Every row gives one point. Two turns around zero, p and q, are shown by what they do to some points. Where does a point land after both, in the order given? Backwards means that the second turn is done in reverse. Each puzzle has new turns, and all numbers are rounded.

Turn p:
[  4 -12] -> [13 -2]
[-18 -26] -> [ 15 -28]
[-15  -2] -> [ -5 -14]
[29 40] -> [-22  44]
Turn q:
[ 7 16] -> [12 13]
[-35 -23] -> [-40 -11]
[28  7] -> [29 -2]
Where do these land?
p, then q: [-31   4] -> [-25 -19]
p, then q: [-28 -10] -> [-13 -27]
p, then q: [30 -8] -> [27 15]
p, then q backwards: [29 13] -> [-8 31]

Turn p:
[ 33 -12 -21   7] -> [26 30 11  2]
[ 28 -24  10 -24] -> [  3  13  38 -21]
[-9 30 27  8] -> [-30 -13  -2  26]
[-12  38 -23  -4] -> [-19  17 -38   5]
[-19  -8  33  -7] -> [-16 -33  14  -4]
[-21 -24 -27  20] -> [ 37 -14 -23  -8]
Turn q:
[ 7  8 13 26] -> [18 15 19 -8]
[-57 -12  -4   3] -> [-22 -16  27  44]
[47 11  8  9] -> [ 25  18 -14 -36]
[ -8   0 -28 -22] -> [-25   0 -23  13]
[22  9 36  1] -> [ 17  -8  13 -36]
[ 13 -20  12   9] -> [27 -9 -2 -1]
[-23   5 -37 -25] -> [-40   2 -20  23]
Where do these land?
p, then q: [-19  -2  -4 -32] -> [-26 -22 -13   8]
q, then p: [-2 22 19 25] -> [-32  -3  19   7]
p, then q: [ 60   1 -11  15] -> [  5  31  30 -45]
q, then p: [-12  34  -9 -20] -> [-18 -25 -25 -14]
p, then q backwards: [-26 -22  21   7] -> [ -7 -20  29 -19]
p, then q: [ -7 -33 -25  27] -> [ 25  10 -37 -20]
p, then q: [  6  -1   9 -21] -> [-13 -16  11  -4]

Turn p:
[36 11 16 -1 39  1] -> [ 15  49  11  15  -8 -11]
[-41   3 -21   1 -25  30] -> [  0 -40 -26  -4  -1  37]
[ 12   9  -9 -24  21 -34] -> [-23  31 -14  -6   7 -27]
[ 12  16   9  12 -13  -4] -> [  5  -9   5  18 -10 -16]
[ 51 -10   3 -11  11   4] -> [ 34  30   7  -3  13 -26]
[-16 -17  -6  40  -4  -9] -> [-16 -20  28  14  19  16]
[-54 -12   8 -18 -29  12] -> [-15 -41 -12 -36 -20  26]
Turn q:
[ -3  11  -3  26 -22 -10] -> [ -8  17 -15  14  -9  23]
[  0  39 -20  19  -9  28] -> [ 9 41  2 13 30 17]
[  8 -19  15  28  37  39] -> [  4 -33  34  32  31   9]
[ 38 -19 -28 -11  -1  17] -> [ 42 -19 -14 -14  20   8]
[ 18 -13 -18   8  25 -21] -> [  4 -24 -29  13  11 -15]
[-13  11  31 -23 -10 -31] -> [-14  12   6  -8 -43 -23]
[-26   9 -15 -27 -28 -29] -> [-19  25 -22 -37 -20  -8]
[-23 -20  38 -21   7   7] -> [-18 -19  39 -14 -19 -11]
Where do these land?
p, then q: [ -7   1 -19  -8  35  27] -> [19 25 11  5 36  1]
p, then q: [ 7 24 27 26  0 -9] -> [-13   5  -1  19 -27  28]
p, then q: [ -1 -27   1   4 -16  23] -> [ 26 -24  15  -5  -1  -6]
p, then q: [-38  12 -14  14   6 -36] -> [-52   1  13 -11  15  11]
q, then p: [  8  33 -31  26 -15  -8] -> [  3   9 -28  43  10  14]
q, then p backwards: [ 23 -42  21 -27  -8 -24] -> [-14   7  32 -17 -48  17]
q, then p: [-12  25   1   4 -32  -1] -> [  7 -11 -27  19 -23   1]
q, then p: [ 19 -26  14 -39  30  29] -> [  5  27  38 -36   0 -32]

Turn p:
[  9  21   4 -16 -29 -24 -10 -13  21] -> [ -8  33   6 -16 -23  -4 -19   5  23]
[ -4   4 -12 -14   7  -7   6   7 -13] -> [ -9   2  -9 -11  13   9  -1   9 -11]
[ 11 -14  18  33  22  25 -13 -23 -26] -> [ 22  -9  -5  41  20 -25   1 -27 -13]
[-29 -18 -11   1  -3 -19 -30 -22   6] -> [ -6 -10 -40   2  -7 -15  -7   4  31]
[ -7   1 -27 -17  -2  18  27 -11   1] -> [ -9  -4  -7 -21   7  29   4 -26  -5]
[ 24  25 -30  12  -8   0   0  16   4] -> [ 3 28 18 -1 19 21 19  8 15]
[ 12 -25  -4  22  27 -20  20  25  22] -> [ -5 -27  25 -17  15 -24  35  14   5]
[ 21 -36  20 -18 -14 -12  24  30   5] -> [ 21  -9  16 -38 -23 -15  17  16 -28]
[ -9 -17  15 -15 -26   1  10  21  11] -> [  8  -9   3 -17 -37   7   6  12 -10]
[-34  27  23 -14  20   8  26 -30 -26] -> [-44  -6 -11  17   1   5 -32 -25 -36]
[-10  11  -6  11 -28   1 -27 -10  -5] -> [  5  21 -19  21 -15   8  -2   2  20]
[ 14  20  10  15  34  29 -33  11  -2] -> [ 21 -10  22  40  31   5 -20   9   5]
Turn q:
[ 14  -9   0 -26  -5  15   5   6   9] -> [-17 -18   8  -2 -10  10 -13  -2  17]
[ 21  -4  12  35  12  -3 -15 -12  15] -> [ 29   3   8   5  16  -7 -14 -31 -13]
[ 13  -9  -7 -11  -4 -21 -18  -4   5] -> [  0  -6 -10  -3 -12  -1 -25   0 -17]
[-13 -76   0  28 -22 -11  15  16   4] -> [ 20 -45 -24  34 -26  24  35 -27 -22]
[-23  15  12  21 -12  -8  10  20   9] -> [ 24  12 -12  19  -2 -12  19  10  18]
[ 24   4  12  14 -21 -17   0 -10  -1] -> [ 29  13   3  -4 -13  16 -15  -6  -5]
[ 18   6  13  12  70  -2 -10  12 -28] -> [  4 -14  18   1  72  -2 -12  17 -23]
[-25  21   6 -22  21   0  -2 -21 -23] -> [-15   8  15 -29  10 -19  14  30 -10]
[-19  13 -31 -24 -16   0  26 -15   8] -> [-26  12 -26 -29 -20   0  15   3  19]
[  7   7   8 -22 -21  10  -4  -3  24] -> [ -5  -2   9  -5 -27  -7 -17  -5  24]
[ -8  19  -8 -14 -23  45  12  19  -4] -> [-32  17  17  15 -10  10  15   4  39]
[-10  14 -18   9  23  -7 -19  -8 -18] -> [-12  19  -5  -4  23 -14   1   7 -26]
Where do these land?
q, then p: [-11 -10  18  17  20  20  20   2   1] -> [ -6 -20  18 -15   5 -22   5 -19 -12]
q, then p: [ 25  -4 -28 -36 -24  16  20  16  -1] -> [  9 -28 -11  13 -28  38  -5  -9  27]
p, then q backwards: [  4 -25  19  18  25 -26  -7  15  26] -> [-33   0  33 -24  22   7  -5   4  16]
p, then q: [ -5  14  21  27 -24  29  -9  12 -18] -> [ 25  33  13  16   6  24  14 -20   2]
q, then p backwards: [ 21  12  22  -3 -30 -27   8 -15  -5] -> [ 16  -4   7 -31 -33  13 -15  14   9]
q, then p: [  0  21 -28 -20  15 -10  19  21   6] -> [-10 -25  -3  -9  16  26   2  18  27]
p, then q: [  5  25 -24   9  18  -8  -6 -42   6] -> [  0   5  -8 -24  16 -49   0 -13  -3]
q, then p: [ -8 -23  18  -1  11  -3 -33  -2 -18] -> [  7   4 -15  16  -3 -25  13  13 -31]
p, then q: [-22  23   7 -18 -21  32 -17  15   2] -> [-13  18  29  35  -9   4   1 -26   6]
p, then q: [ -9 -32 -24   7   9 -24   4 -22   1] -> [-15 -17 -40 -28  -3  -4   1  -2  -2]

Turn p:
[  3 -26 -36  -6 -36 -25   8  18   3  41   3  -7] -> [-20   5 -10  18 -41  -5  25  26  24  13 -27 -27]
[-39  10   1 -13 -16  14  -1  25 -30 -14  21  18] -> [-15 -17  -6 -21 -26 -10   9 -36 -13   6  35 -16]
[-11   1  10  -9  -8  16  37  -6 -25  -5  11 -52] -> [-11   3 -27  -1   8 -22 -31 -24  -3 -30 -15 -38]
[ 13 -33  18  17  13 -60  17 -13  75  -9   4  14] -> [ -9   2  44  -8  37 -35  34  64  19 -16 -24  30]
[-41  -7  13 -20   6  11  15 -24  -1 -58 -33  14] -> [  6 -20  11 -45   0  10 -12 -14   8 -61  28  18]
[ 21  15   5  13  12  10 -39  10 -11 -15 -10 -12] -> [ 26 -17   2  22  11  22 -11  -1 -31  11   7   3]
[ 25   1  12 -31  17   1  -5  13  -3  21 -29  17] -> [ 27  -8   7 -11   9  28   8 -12  27  24 -20   0]
[  0  17   3  43  11  49 -22   7  26  29  39 -34] -> [-41  13 -11  57  38  -2 -29  -2 -17  32  23  -3]
[ -5  -6  -3 -44  11 -19 -18 -35  -4  18   9 -28] -> [ 30  -2   4   1 -15 -25 -43  15  34   8  -3 -12]
[  7  -3 -17  21 -17  25   1   6  13 -14  41  18] -> [-17  28  -5  20   5  -8  28   1 -15   0  39  -5]
[ 15  10  27   6 -25   0   5  -3 -21  25 -15  10] -> [  8  -7 -30   7  -5  -2  13 -25   5  10 -27  21]
[  0  -8 -23  43  31   5   0  -4 -27 -18  -5   4] -> [ -5  17 -17 -21   2  26 -12  24 -45  -2   8   5]
[ 11  29 -10 -21   2 -27   2   5   4   1 -36  37] -> [ 21   4  36 -18 -24  23  19 -15   9   6 -24  24]
Turn q:
[-11   3  11  15   5   8 -23 -32 -35   6 -30  61] -> [-34  -4  29  20  41 -19  16 -19   1 -22 -48  -6]
[  0  -8  10  19 -33  20  22  15 -42   3   4 -12] -> [ 21   0  33 -12 -10   7  -1  30 -16   4 -21 -35]
[-26  20   7  34 -16 -42 -34 -12  50  -1  16  -6] -> [ 22  27 -38  48 -18   1  33 -31 -10  17  -6  24]
[ 45  -5  -8  -2  14  -5 -25 -17 -23  14  13 -20] -> [  1   5  -4  15  17  39 -21  14  41  -8   0  -9]
[  6  25 -37 -20 -30  24   0  14  30  23 -20  34] -> [-45 -14 -18 -30  -5  -7   5 -16   0  53 -22   0]
[-12 -17   4  -2  10  40   8  22  13   6  36 -11] -> [  0  -4   5  -3  -3 -13  10  50  -6  20  31   9]
[ 38  -4 -15 -20   4  38   3  36 -22 -41  -7 -11] -> [-34 -30  20  -9 -32  10 -36  23   6  -6  24 -31]
[ 28 -23  13 -17  -4  22 -26 -29   8  -9 -24  -9] -> [ -9  -4  28   9   2  -5  -1 -19  53   6  17 -11]
[-14  27  -3  12  38 -13  22 -34  17   9  -7  -9] -> [  3  17 -36 -19   7  -6  29  -7  10 -39   0  16]
[ 27  -1   9  -5  39 -16  18  34 -21 -19  17  -7] -> [ -1 -13   4  -3 -13  26 -35  25 -14 -38  16  20]
[-36 -22 -28 -23  -6  -9 -41  31   3   3  32 -32] -> [ 10  24 -24  30  15  -6 -31  12 -26  40  43 -14]
[-10 -21   0  36 -10  -1  24   8  -8   3 -23  28] -> [ 10  -6  16  -5 -10 -35  -4   6 -10  -7 -45   5]
[-27   7   5 -20 -16 -43  31 -23  15 -19   6  15] -> [ 33 -25 -17 -12   9  -6  16 -45 -30  -9   5  11]
[ -7  22  31  -6   3 -22  21 -13  15  22 -13 -20] -> [ 21  28   1 -29  -3  16  22 -23   0 -11   4  21]
Where do these land?
p, then q: [ 12  31  43  14   8 -29   3  13   2  13   9 -15] -> [  4  24  14  -3  26  -8 -21 -22  14 -32 -28  16]
q, then p: [-15 -23  -5 -21  -1  21 -25  -6  18 -14 -27  55] -> [-17 -18  -2 -38  -8 -33 -16  40  11   9 -11  35]
p, then q: [  0  21   7   6  32  -6  36  49 -17 -13  33 -13] -> [ 18  41   9 -23  36  19  -5  -9   0 -38  26 -22]
p, then q backwards: [ -9  23  15  -2  38 -48  23   3 -47  20  42 -26] -> [-40 -25 -43   0 -39   2  27  36  -9  20 -44  13]
q, then p: [ 22 -26 -14 -40 -11   8   2  -8  31  -7  -9   8] -> [ -1   3   1   6   2 -25   1  36  42  19  13   7]
q, then p backwards: [  2  13 -27  31  -5 -12   2 -18  26  25  15   9] -> [ 28 -20  18  14 -19  -5   7  -8 -19  35 -12   8]
q, then p: [-20 -38   9   1 -17  28  11 -28  23 -18 -23   8] -> [  7  -2  11  -8  10 -45  13  28  15  -6 -41   8]
q, then p: [-23  16  -9 -22 -29  28 -19 -15  11  -8  -6  -3] -> [-24  16 -11  -3  -3 -31 -33   4  13   2 -22 -12]
p, then q: [  3  -4  10  16 -16 -36   6  37 -34   7  34 -11] -> [ 40  24  -3 -29  15   6 -38 -10  -8  -8 -19 -23]
p, then q backwards: [ 10 -21 -16  10   0  21 -44 -29  23 -29 -11  -1] -> [ 11 -17  21  -1  35  -8  -8   6  -7 -12  50 -24]
q, then p: [ 14   6  21   6  22  10  14  29 -39  40  27 -17] -> [  4 -24  12  -3  23  31  13 -50 -13  24  18 -23]
p, then q backwards: [ 17  -3 -12 -10 -23  31   3 -29  -7 -32 -44  29] -> [ 22  26  32   5  28 -41  14 -24  10  -6  11 -32]
q, then p backwards: [-13   5 -23  12   2 -16 -12   1   9  16 -40 -24] -> [  6  12 -11  -9  -3  10  35 -25 -23  22  19  -5]

Turn p:
[ -7 -21  43  40 -10 -21   6 -18  -8 -17  33  14  42  -6] -> [  2 -10  51  42  -6 -37  21 -34   8   1 -18  -6   8  19]
[ -9  13 -18   8  14 -15 -37  28  -6  51   1   5  17   9] -> [  8  31 -44  27   5  -1   0 -26   3  -9  38 -14  -8  -4]
[ 23   3 -30   2  15   6   5  19  21  52  11  28   2   9] -> [ 24  27 -53  -4   8 -12  26  -6 -15   6  -3 -12 -28  -6]
[ 10 -10  42  36 -10 -14  15 -18  -5   8  27 -45  18  -9] -> [-31 -26  23  40   4 -47   6  -1  10  -9 -17 -19   9 -19]
[-27   2 -14  -8  -1   5   2   8  27 -14 -24   5 -47  18] -> [ -5   5  -2 -32 -26  38 -22  20   7   8   0 -15 -26   8]
[ -6   6  26  31  -9  12  27  -1  -9 -19  10 -23  57   5] -> [-21 -19  32  16   0 -43  -3 -23 -31 -33 -11  -2  12  14]
[ 15  23 -29   8  29  -5 -19  36   7   8  25  10  -5 -18] -> [-11  32 -29   0 -15   0  41   0 -12   9  32  12  -5  -8]
[ -1  17   7 -34   2 -14  19   6 -17  -7  -8  11 -25  13] -> [ 10  -2   3 -24  -8  22 -12  -8  12  -6  -8  27 -12 -29]
[-26  -8 -43 -40  -1  16   5 -30 -14 -20  -5  -3 -41  11] -> [ 23 -43 -11 -40  -8  40  -8  32  20  -3  14  12  -2  12]
[ 17   3   7   5  54  22 -30  20   5  35   5  15   8   5] -> [-10  43 -39  -8  20 -34   6 -14  13  14  22  10 -14  14]
[ 17  11 -20 -20 -29  13 -19 -15  -3 -24 -20   5 -38  24] -> [ 14 -20  -1  -9   0  37 -32  30 -15  32   6  21 -12  -2]
[-11 -13  46  10 -37  16  10   2  -7  -4  17 -10  26 -34] -> [-13 -18  26   9  -5 -27  -3 -29  -8  11 -23 -21  50  -4]
[ -3  12  35   6  -7 -14   6 -32  22  -8   8 -13  47 -25] -> [  2   2  56   9  22 -35   9  -4  -8 -13   3 -25  20 -11]
[  6 -33 -21 -38  -9  -9   1   7   4 -29 -28 -11 -20   9] -> [ 17   5  -3  -9 -16  33 -24  44  10 -10 -20  19  15   7]
[  2  -3 -28  -5  -1   2   8 -10 -17 -11 -51  12 -39 -13] -> [ -9  -6  -9 -18  24  63  -4  16   4   3 -15  11  -5   8]
Turn q:
[ 26 -19  11  27  -8  -9  18   8  34 -19  17   4  -3   7] -> [ -6   0  17  27  -3   6  33  21  18   9  25   7 -15 -20]
[-50 -21  -1 -13 -11  22 -16  13 -20 -25  -9  -3 -19 -28] -> [ 10 -22 -20  -8  16  25  20 -10 -11   7 -42   1  -3  45]
[ 39   3  22   3 -22 -39   4  -6   8   1 -12   0   2   8] -> [ 14  -5  16  23 -32  -4 -13   3  31   0   7  11   2 -32]
[  3 -35  -5 -20  -1 -25   3  -1  -5   4  10 -34 -26  21] -> [-11   3 -32  -1 -28  -1 -10  24  12  34  -6  21 -18   3]
[-11  -9 -41 -37  11  29  13   1   2   9 -38  12  17   3] -> [-16  12 -21 -40  22   3  -4   4  23  -4  -8 -27  43  16]
[ -3  27   2 -23  30  12  33  47 -18  46 -18  38  12  -6] -> [-16   9  10  -3  70 -16 -44 -24  10   4   3  11  40  -2]
[ 16  26  23  16  21   8 -21  19  24  16 -17 -11  13  -4] -> [  2 -15  26  15   2  17 -29  -5 -13  -6  41 -13  12   4]
[ 31   0 -12  19   2 -18   1  11 -13 -12  24 -22  19   9] -> [  4  32  18  20 -19 -12   0   8  -7  28   5 -14 -13 -11]
[-36 -21  -5 -37 -19  36  26 -19 -37  -4  -7 -27   1 -35] -> [ 10  19 -28 -37  20  43  -3  11  -8  -6 -63   4  -2  10]
[  3   0   4  -3  -5 -15   6 -14  26  16  38 -15  -4  -2] -> [ 11   1  -9   4  -2 -12  -3  36 -10  -7  16  15 -24 -16]
[-28 -24  -5  16   2  39  -1 -31 -34   2 -14  -3 -29 -11] -> [-30  -3 -33 -15  -3  31  19 -24 -30 -14 -35   3  -2   4]
[-48   7 -42 -26 -38  48  19  -2 -30  -3 -22 -18 -34   0] -> [-25   7 -46 -25  24  18  -8  -9  18 -25 -61 -29 -24  36]
[  2  11  -3  32  11 -51  -3 -19  20 -18   7  -4   0  -6] -> [ 14 -32  14   5 -22 -24  14   6 -11  17  12 -15 -18 -35]
[ 34  13  -1   0   6  -6 -31 -22  11 -32  20  16 -19  -3] -> [ 33   6 -14   8 -25 -10  27 -25   1  -7  35  -3 -14  -6]
[  7  33  42  17  25 -12 -13   5  17  -5   8  31  37  39] -> [ -1  -6  67  -8  -7 -28  -2 -19  -3 -10  46  20   5   1]
[ 16   9  11  27  -5 -19 -37  10  15  25  11  35  32   7] -> [  6  -6  33  34 -13 -37   1   3 -17 -21  25   7  31   1]
Where do these land?
q, then p: [-30 -76  -6   8 -19  14  -1   3  10  23  -2 -16 -35 -24] -> [ -4   2 -50 -13 -15  32   1 -22 -28 -32 -21  -5  -4  58]
q, then p: [  2  14 -17   0  -5   7  -2 -18  11 -36  -3 -22  39 -13] -> [-21  -6  -5 -10  -2 -20 -26  18 -13  -4 -13  14  19 -40]
p, then q backwards: [-14 -44   6  23  -2   2 -44   8 -13  18  43 -20  -2 -11] -> [ 29 -24 -35   0  -9 -26 -33  36  15  -2 -22  18 -21  17]
q, then p: [ -2  38  -7 -10 -14   5  -9   1   1   4 -44  26  25 -13] -> [ -1  11  38  13  14 -30 -19  37   1 -12   7   9  18  12]
q, then p: [  7  39 -14   9   4  22  14  27  25   3 -10  -6  16  -2] -> [-33   3   7  -2 -15 -37  -6  16  21  -2  27   3   1  -3]
p, then q: [ 14  45  10  -6 -13  11 -11 -24  19 -14   1   5  -8  15] -> [ 16   4 -23  19   7   2 -20 -14 -24   7  -1  42   4   4]
q, then p: [  4 -16   5 -51   3   0  15  12 -36   2  25  17 -17  42] -> [ 47  26   7 -19   9  26   7 -11  -7   8  26 -12 -48 -13]
q, then p backwards: [ 17 -29  15 -34  36 -23 -15   7 -12   6  -7  -3 -25  53] -> [ -3  -1  19 -11  23  35 -42  34 -27 -21  28   6 -30  14]
p, then q: [-27  -8  19 -50  34 -32   5  12  -6  -2  16  13 -34  19] -> [ 43 -15 -17  12  11   5  15  20  41 -44  33  -5  -2  -1]
p, then q: [ 34  51   2   4 -24 -26  13 -11  13   4  -5 -21  31 -13] -> [ 27   0  13  11  18  23   0 -34 -41  34 -25  10  -4 -21]
q, then p: [-23 -47  38  28   4  21   5   4 -20   5   6 -16  -8 -15] -> [ -8 -15 -23 -25  17  15 -12 -51  -2   4 -21   5  -3  37]
q, then p: [  7  19  -6  27 -20 -19   8  11  14 -23  -2  20  18  14] -> [-24   7  31  10  -9 -14   0   7  15  -3 -24 -21  -5 -21]
q, then p: [ -4  41 -32  23  -3  -3  10 -10 -15   0 -24  -5  -6  -2] -> [-23 -15  15   8  13  12 -12  35  25 -12  17 -13  21  -7]
p, then q: [ 15 -52   5  21   8  15 -12   7 -11  -8  22   1 -20 -46] -> [-45 -13  31 -14  19 -17 -16  41  15 -10  -7 -13  23 -10]
q, then p: [ -1  25 -19   9  11   8  24 -29  19  19 -14  28  27  -3] -> [ -8  11  33 -11  -8 -11  15  12  16 -27  13  14  42  -9]
